Every row gives one point. Examples show where two turns around zero, p and q, send a point. Where does a point land after both, in the order given? Backwards means that the second turn is done in reverse. Each puzzle has new turns, and all numbers are rounded.
In the rows, zero is written as 128.

Turn p:
147 128 => 147 125
94 97 =>  89 103
118 130 => 118 132
153 157 => 157 153
Turn q:
158 141 => 160 136
122  96 => 117  97
104 147 => 108 151
Where do these land?
p, then q: 126  88 => 113  91
p, then q: 119 163 => 131 164
q, then p: 139 133 => 140 129

Turn p:
139 131 => 139 128
129  73 => 115  74
116 153 => 122 155
135 123 => 134 121
121 160 => 129 161
Turn q:
109 123 => 109 134
130  91 => 110  96
121 153 => 136 153
140 170 => 161 157
141 103 => 125 100
Where do these land?
p, then q: 103 128 => 111 146
p, then q: 164 150 => 169 117
q, then p: 117 106 => 104 121

Turn p:
158 145 104 => 157 153 110
107 107  97 => 129  97  99
138 118 168 => 125 128 170
109 141 143 => 101 133 133
Turn q:
121 150  75 => 106 142  76
118 142 128 => 119 143 128
159 123 128 => 157 119 120
138 117 170 => 150 122 166
104 109 138 => 107 114 148
Where do these land?
p, then q: 153 149  95 => 146 146  89
q, then p: 133 132  84 => 138 116  86
p, then q: 113 129 139 => 113 127 139
q, then p backwards: 118 132 162 => 144 128 160
p, then q: 124  98 159 => 133 109 167

Turn p:
182 151 139 130 => 181 153 123 136
103 155 147 103 => 130 119 165  99
104 121 146 124 => 115 108 148 130
116  92  98 131 =>  97 114  94 132
135 121 109 151 => 117 145 109 142
Turn q:
103 182 107 138 => 105 177 113  98
160 103 117 165 => 159 121  96 161
107 122 151 101 => 108 115 162 124
159  95 146 111 => 157  91 146 140
112 113 148 128 => 113 121 145 146
139 144 132 117 => 140 135 138 113
115 137  96 135 => 113 135  99 115
Where do these land?
q, then p: 114 157 121 153 => 122 156 143 102
p, then q: 163 107 162 111 => 170 108 109 153
p, then q: 106 153 101 112 => 109 121 152  95
p, then q: 120 147 110 125 => 119 132 141 105
q, then p: 138  82 179 121 => 133 114 137 196
q, then p: 123 126 109 113 => 121 112 118 115
p, then q: 131 124 116 160 => 116 156 113 129
